Every row gives one point. The points of each table are mixes of a few directions, plus a little noise. How many directions does each table use, and how many do they share? Where both have some left over, give the other angles between the two spaces (their principal angles), to ten degrees, smallest first.

First (6 x 3):
[[-26 -36  11]
 [ -7   3  -1]
 [-29  11  -5]
 [ 60  45 -12]
 [-39 -39  11]
 [ 42  17  -4]]
Second (6 x 3):
[[ -1   8  26]
 [  1  -4 -13]
 [ -2  14  41]
 [  1  -3 -10]
 [ -2  15  46]
 [  4 -30 -90]]
Directions: first 2, second 1, shared 0; angles 90

First (5 x 4):
[[ 11 -12  -8  -4]
 [ 14  -2 -30 -40]
 [ 14 -19  -4   5]
 [-70  16  62  38]
 [ 31  17 -21   1]]
Second (6 x 4):
[[ -1 -17  63  -3]
 [ 35  33 -38 -12]
 [ 21  -2 -70  -5]
 [-24 -42  30   9]
 [ -3  33  13   0]
 [-28  -6   1  10]]
Directions: first 3, second 3, shared 2; angles 80

First (7 x 6):
[[ 24  32  -9  32  33  10]
 [ 28 -26  42  31   8 -33]
 [-59 -13 -32 -72 -50  21]
 [  8   6   0  10   9   1]
 [  9  30 -19  14  21  17]
 [-37 -29  -3 -47 -41  -1]
 [ 27  -1  20  32  19 -14]]
Second (6 x 6):
[[-19 -20  32 -12   2 -51]
 [-14 -20  21 -14  13  36]
 [-17  34   6   4  44 -42]
 [ 56  21 -67  30 -63  10]
 [-10 -19  18 -10   0   1]
 [  5   3  -9   1   4  45]]
Directions: first 2, second 3, shared 1; angles 70

First (7 x 8):
[[-11   4  -7 -11  11  -4   0   0]
 [ 77 -27  47  78 -73  26   2   3]
 [ -5   2  -3  -5   5  -2   0   0]
 [-12   4  -7 -12  12  -4   0   0]
 [ 44 -15  27  44 -42  14   1   2]
 [-55  19 -34 -56  52 -19  -2  -2]
 [-37  13 -23 -38  35 -12  -1  -1]]
Second (7 x 8):
[[ -5  -5  -8  61  22   0 -53 -87]
 [-21   8 -13 -20  19  -8   0  -2]
 [ 18   0  16 -46 -34   4  52  84]
 [ -8  -1  -8  37  19  -1 -36 -60]
 [ 11  -2   9 -18 -19   3  23  38]
 [ 21  -5  15  -8 -29   7  24  40]
 [-18   5 -12  -7  20  -5  -9 -14]]
Directions: first 1, second 2, shared 1

First (9 x 9):
[[-95 -14  22 -38  27  49 -42 -21 -34]
 [ 38   6  -9  16 -11 -20  17   9  14]
 [ 21  18 -15  29  33 -14  25  10   3]
 [ 51   6 -11  19 -20 -26  21  11  19]
 [ -5  -9   6 -13 -20   4 -10  -4   1]
 [ 17  13 -11  22  24 -11  18   7   2]
 [-88 -26  30 -55 -10  48 -53 -25 -27]
 [ 54   5 -11  17 -24 -27  21  11  21]
 [  6   2  -2   4   1  -4   4   2   2]]
Second (10 x 9):
[[  8  -8 -14   1  24 -27  -3  14  47]
 [ 25  26 -22   0 -11  -8  20  -5  14]
 [-25 -21  23  -7   3  20 -20 -13 -36]
 [ 24  11 -36 -23  19 -23   0 -26  30]
 [-31 -13  35   0 -18  39 -14 -12 -66]
 [-16   0  19  -5 -20  31  -5 -20 -56]
 [  6  -6   1  31   9 -29  12  56  61]
 [ 26   8 -26  13  18 -40  15  33  76]
 [-34 -11  47  22 -30  38  -3  17 -59]
 [ 17  15 -28 -30   5  -1   0 -46  -9]]
Directions: first 2, second 3, shared 0; angles 30, 80

First (9 x 11):
[[ 95  15  29   2   9  48  11  17  -1 -12 -23]
 [ 89   9  26  -2   8  37   8  -6 -16 -23 -22]
 [-19  -6 -16 -29 -11 -28  -1  -6  -3  15  37]
 [-42   6   3   2  23 -25  14  36  17  40  35]
 [-31 -25  -1  14 -14 -19   1 -26 -32 -16   4]
 [-15   7   3  18  13   2 -10 -21  -3 -17 -30]
 [-29   5 -21 -23  -5 -20 -15 -17   9   2   8]
 [-16   7 -11 -32  10 -37  -8 -33 -15  -3  25]
 [-33 -16  -8  49 -34  43   1  57  43  18 -37]]
Second (10 x 11):
[[-31  -8 -35   4  25 -17  -8 -10  -3  10  -7]
 [-22  43  53  35 -45 -52 -14 -19  47 -31  29]
 [-24   1  32 -47  -3  36  11  11 -22  -1 -14]
 [ 45 -12 -19  16   3   5   3   6  -1   6   2]
 [-84  13  29 -46   5   5  -1  -7 -12  -4 -14]
 [ 16 -16 -68  46  29 -36 -13 -13  11  14   6]
 [ 29  -3  11  -1 -10  14   6   9  -2  -3   2]
 [ 80 -18  -8   6  -7  32  13  21 -10   6   1]
 [ 11   9  55 -35 -27  38  15  16 -11 -11  -3]
 [-20 -11 -51  21  29 -28 -12 -14   4  13  -3]]
Directions: first 5, second 3, shared 1; angles 90, 90

First (8 x 12):
[[ -1   5   4  -2  -4  -3  -4   2  -1   0  -1   5]
 [ 26 -30 -26   9  20  31  23 -18  14   0   5 -22]
 [ 57 -42 -39   9  22  48  44 -36  33   3   2 -30]
 [-16 -18  -8  11  16   7  -4   6  -9  -4  12  -7]
 [ 66  21   2 -21 -27  11  31 -31  40  10 -23   4]
 [-70  14  23   6  -1 -35 -43  37 -40  -8  10  17]
 [-81  27  34  -1 -10 -48 -53  44 -46  -8   8  27]
 [ 17  22  12 -15 -18  -7   6  -5  11   4 -12  10]]
Second (10 x 12):
[[ -3  42 -23  -4 -11  95  -7  43 -41 -56 -54  -1]
 [  3 -23  12   0   4 -19 -13  -1  20  21  10   3]
 [ -1  13  11  17   2  19  -2   2 -14  19   4  -9]
 [ -1  11  12  17   2   9   1  -3 -12  23  10  -9]
 [ -3   4 -18 -11  -1 -58  41 -39   2 -16  23   1]
 [  0  -2  23  20   5  -3  -8  -5   0  41  18  -9]
 [  7 -45  28   1   6  -8 -44  18  37  39   3   8]
 [ -2  13  23  29   6  -9   9 -19 -14  47  29 -17]
 [  6 -34 -47 -63 -12   6 -18  35  36 -94 -57  36]
 [ -5  21 -21  -6  -3 -33  42 -32 -14 -24  14  -3]]
Directions: first 2, second 3, shared 0; angles 80, 90

First (11 x 14):
[[-29 -19  -1  -3  13  14  33  24   6  55   4 -20  15  44]
 [  7  10   9   4 -12  -6 -16 -25  35 -39 -24  14 -21 -35]
 [-33  -1  34 -34  21  32   8  25  11  43   3   8   3   8]
 [ 22  -6 -24  12 -12 -25 -24 -25 -49 -14  30 -10  25   0]
 [  7  14   3   7  13   7  27  28 -12  26   1  -2 -29  22]
 [ 14  -6 -20  31 -25 -36 -10 -42 -28   1  21 -24   0   8]
 [-22 -15  -9  -2   6  16  22  41   0  16  -1  -4  22  20]
 [ -1   7  16  -2 -18  -5 -24 -26  21 -32 -11  14 -15 -38]
 [ 39  20  -4   4  -7 -19 -32 -30 -13 -53  -2  17 -13 -37]
 [ 27   6  -4 -14  22  -2  -8 -19  24 -24 -20  10   5  -5]
 [-32 -11   3  -2  -1  22  22  45   4  19  -1   0   8  10]]
Second (8 x 14):
[[-15  -4  -7  -3 -19 -20 -11 -24   3  -4  14 -13  -7 -31]
 [ -3 -39  23  16  -3   5 -15  -6   3  15   5  -3  12  16]
 [ -8  76 -16  13  13  33 -19  27 -30 -20   0  26  15 -29]
 [  6 -28   0 -41  -1 -39   1 -17 -21   3  11  -6   5 -15]
 [-10 -37  30  15  -1   9  25  10  42  25 -28  -2 -20  33]
 [ -7 -33  11  -1   9  -1   7  17  20   8  -8  -1  -8  -2]
 [ 22 -31 -25  -8   5 -21   2 -11  10 -13  20 -19   0   2]
 [ 12  95 -15  11  -2  32  11   2 -28 -13 -15  20   5  26]]
Directions: first 6, second 6, shared 2; angles 30, 50, 60, 80

First (9 x 18):
[[ 37  -5 -11  11   3  11 -12  -1  27 -13  40  21  -5 -17  41  22 -35  32]
 [  1  25  13 -16 -18 -11  33  13  -3 -18 -61 -10  13  20 -15  34  52   5]
 [-22  25   4  19  14 -35 -31  -9  14 -21 -38 -65  15 -21  -2   4 -25   3]
 [ -4 -34  -4 -13  -8  25  21  -5 -32  46  50  45 -20  16  -9 -51  11 -33]
 [-62  -3 -28  34  28 -21 -81  25 -54 -28  28 -48 -20 -47 -62 -23 -37 -33]
 [ 21 -14  -4  -7 -16  13  26   5 -21  18  37  35 -20   9  14 -11  13 -11]
 [ 25   6  28 -23  -2  14  38 -30  70  18 -53  14  37  34  34  19  12  35]
 [ 21  20  -4  10 -19 -25  13   7 -17 -14   5 -20 -13 -14  24  13   4  -4]
 [-19 -21   6 -16  14  31  -4  -6  16  16  -9  27  16  19 -26  -9   5   5]]
Second (10 x 18):
[[  3   7   1  10   8   0  -4  -8   3  -5   3  -1   3  -9   1  -5  -2   0]
 [-26 -48 -20 -82 -58  -7  42  67 -24  51 -24  20 -29  81 -10  47  15   4]
 [-22 -43 -18 -69 -48  -5  34  58 -19  42 -22  16 -23  67 -10  40  13   2]
 [ -4  -6  -2 -11  -9   0   7  11  -5   6  -3   4  -4  14  -2   8   2   0]
 [ 13  26  11  43  31   4 -23 -35  14 -29  13 -10  16 -43   7 -25  -8  -2]
 [ 32  57  22  95  66   7 -49 -80  27 -61  28 -23  32 -95  13 -56 -18  -3]
 [ -2  -3  -2  -5  -4   0   2   6  -3   4   0   1  -2   5  -1   3   2   1]
 [-10 -16  -4 -27 -18  -2  14  21  -7  16  -8   5 -10  25  -4  15   4   1]
 [  5   9   4  14  11   1  -7 -13   4  -9   4  -2   4 -15   3  -9  -3  -1]
 [ 10  16   6  30  20   3 -15 -25   9 -18   9  -7  11 -30   4 -17  -5   0]]
Directions: first 5, second 1, shared 0; angles 50

First (8 x 20):
[[-94  70 -45  -5 -92 -56   2  51 -47 -23  -9  32 -74  29 -60 -44 -44  11
   -8  41]
 [ 12  32  40  16 -46   8  13  25  -9 -38  -9 -30 -14 -12 -10  42 -20  -7
   28   4]
 [ 35 -59   8  -1  90  34 -18 -32  20  45  10 -21  26   4  45  -1  47 -11
   -4 -18]
 [ 28 -12 -19  13  39 -23 -24 -13  -6  15  13   8  28 -24  35 -17  32 -39
  -12 -27]
 [ -9   9  -7  -2  35  -2 -23  -5 -15  11   8  13  21   2 -29  16 -11  23
   -8  -7]
 [ 33  -8  27 -15 -47  15  12 -23  10 -24  -1  19   1 -24   6  13   1  26
   -1 -16]
 [  4 -42   3  -7  50  29  -8 -15  12  35   3 -18  -9  19  29 -12  34  -2
   -2   1]
 [ -7  10  -7   2 -30  -4  47  11  34 -23 -16  -1  20   5 -15   3 -37  -2
    6  23]]
Second (9 x 20):
[[-15  -5  -1 -19 -13   6  13  -2 -33  25  23   6  -9  16   2  -2 -11  -3
    1 -12]
 [-11  27  10 -31  13  43  21 -19   0  25   1  -7   4  21  21  18  -6 -52
    0   8]
 [-20 -55   8   6 -36 -20 -13  35 -40   5  19 -23 -34  -9 -14 -32  -9  68
   22  -1]
 [ -6   0 -25 -14 -22 -21  21 -17 -52  35  48  48   0  24 -14   3 -15  -4
  -15 -45]
 [ 19 -20 -34  32 -22 -69 -11   2 -24 -12  26  53   4 -11 -34 -14   2  47
  -17 -44]
 [ 55  35 -37  49  29 -57 -16 -25  56 -50 -24  63  48 -24 -22  16  23 -12
  -38 -26]
 [  8  19  38   9  42  47 -20  10  85 -44 -73 -67  10 -26  28   9  22 -23
   19  68]
 [  0   5  20   2  15  24  -9   8  33 -16 -31 -35   0 -11  14   3   8  -7
   12  32]
 [-31  -8  25 -37  -7  47  15   6 -24  32   8 -37 -23  18  20  -3 -13 -15
   20  19]]
Directions: first 6, second 3, shared 0; angles 30, 50, 80
